Each wall is flat, endless, passes through zero and stands at right angles to its row. A trip goes straight from one point to another. Which walls does it cross, in order?

Walls:
(1): [ 11 -28  29]
(2): [ 20 -26 -59]
(3): [45 41  8]
(4): [-8 -2 25]
(5): [-20  -8  -5]
Trips:
[21 22 59] to [36 31 27] -> none
[ 59 -35 -25] to [-63   0   2] -> 3, 5, 1, 4, 2
[23 32 72] to [-50  31   6] -> 1, 5, 3
[ -8 -32 -12] to [ 28 -54  67] -> 4, 2, 5
[-47   3  18] to [-32 -20   3] -> 1
[29 16 20] to [38 34 29] -> none

Walls:
(1): [ 36   5  -5   4 -45 -25 -18  30 -12]
(2): [-24  33  14  13   0 -14  58  41 -28]
(3): [ 24  47  22 -29 -87  -4 -14  37 -27]
(4): [-50  32  35 -18 -13 -22 -14 -22 -17]
(5): [ 36  24 -44  56  11  37  13  42   3]
(6): [-28  70 -34   7   9  11  -6   9 -36]
Trips:
[ 22 -47  25  -5 -21 -60  54  10  62] to [ 18 -40  -2  16 -74 -29  13 -27 -16] -> 3, 2
[-46  -5   1  49  30  44   6   6 -38] to [ 60 -30  49  14   0  30  26 -55 -27] -> 4, 6, 2, 5
[ 11   4 -36  -4 -62  12   1  41  41] to [-14  40 -19 -10 -25  -4  11  -3   5] -> 6, 2, 4
[  4 -29  29  32 -58  11 -65  -4 -38] to [-33  69 -38  19  -9 -21 -31  15 -66] -> 6, 5, 2
[ 31 -25 -10 -65 -14  26 -26  20  30] to [ 40  10  45 -11   2 -27  14 -57  29] -> 4, 1, 3
[-10   4 -25 -21  -3  -5  27 -38   6] to [-35  52  36  17 -50 -19  64  58 -24] -> 2, 3, 1, 5
[ 25 -53 -22  -7   3  49  32   7 -25] to [ 17  -9  21 -12 -28  -3 -57 -27  28] -> 1, 5, 3, 4
[-8  1 82  1 -6 39 10 31 41] to [ -1 -14   8  25  50 -23 -13 -31 -38] -> 3, 2, 6
[ 30  10  35  28   2   6 -19  56  11] to [ -6 -29  12 -20 -14   1 -37  76  38] -> 2

Walls:
(1): [-13  -9  37 -40 -46  42  -3 -72 -44  20 -82   4   3 -22  -7  36 -25   9]
(2): [ 16  16  42   7  23   4 -13   4  31 -20 -36  37 -25   3  15 -53  24  -9]
(3): [ 51  78 -23  23   0  25  42  -1  72   8  54  29 -48  51 -33  16  14 -34]
(4): [ 54 -19 -23  32  -6 -15  36  14  24  -3 -29  35 -33  37  69 -42  -7   4]
(5): [-13  47  14  21 -17  35 -34  11 -36   1  22  57 -27 -55  15  -7 -16   4]
(6): [ 12 -11 -33  -3  27  -5  -1 -59 -16  24   1  -8  20  38 -24  64  58 -22]
(7): [-18 -31  28 -29 -24  44  74 -48 -26 -16 -22   0   8 -21   0 -50  -7   5]
Trips:
[ -8 -28  13  11  -5  38 -27   8 -32  48  20 -41 -43  21  53   4  -3  58] to [ 32  66  25  19  -4  36   2  44   1  39  15  -4 -34 -18 -22 -58  -1  14] -> 1, 2, 3
[ 14  -5 -57  30 -32  -8  -4   2  10 -27 -73   4  21 -21 -33   0 -26  60] to [ 31   3  -5 -30   4 -27 -15  57  22   1  16  -6   5  36 -22  25   1 -17] -> 7, 1, 3, 6, 4
[-58 -36  -6 -20  14 -39 -33  -1  14   0   5  -7  35  42  -4 -32  46  -1] to [ 43  34 112  25  15  44 -15  -2 -12  77 -12 -14  -7 -25 -29   3  33 -23] -> 1, 5, 3, 7
[ -22  -17    3  -10  -13 -121   13   31   11  -51  -83  -13   32   29
   41  -14   43  -56] to [-27   3   0  20 -55   1 -42  27  25  21 -65  36 -46  -3  32  43   3  39] -> 6, 1, 5
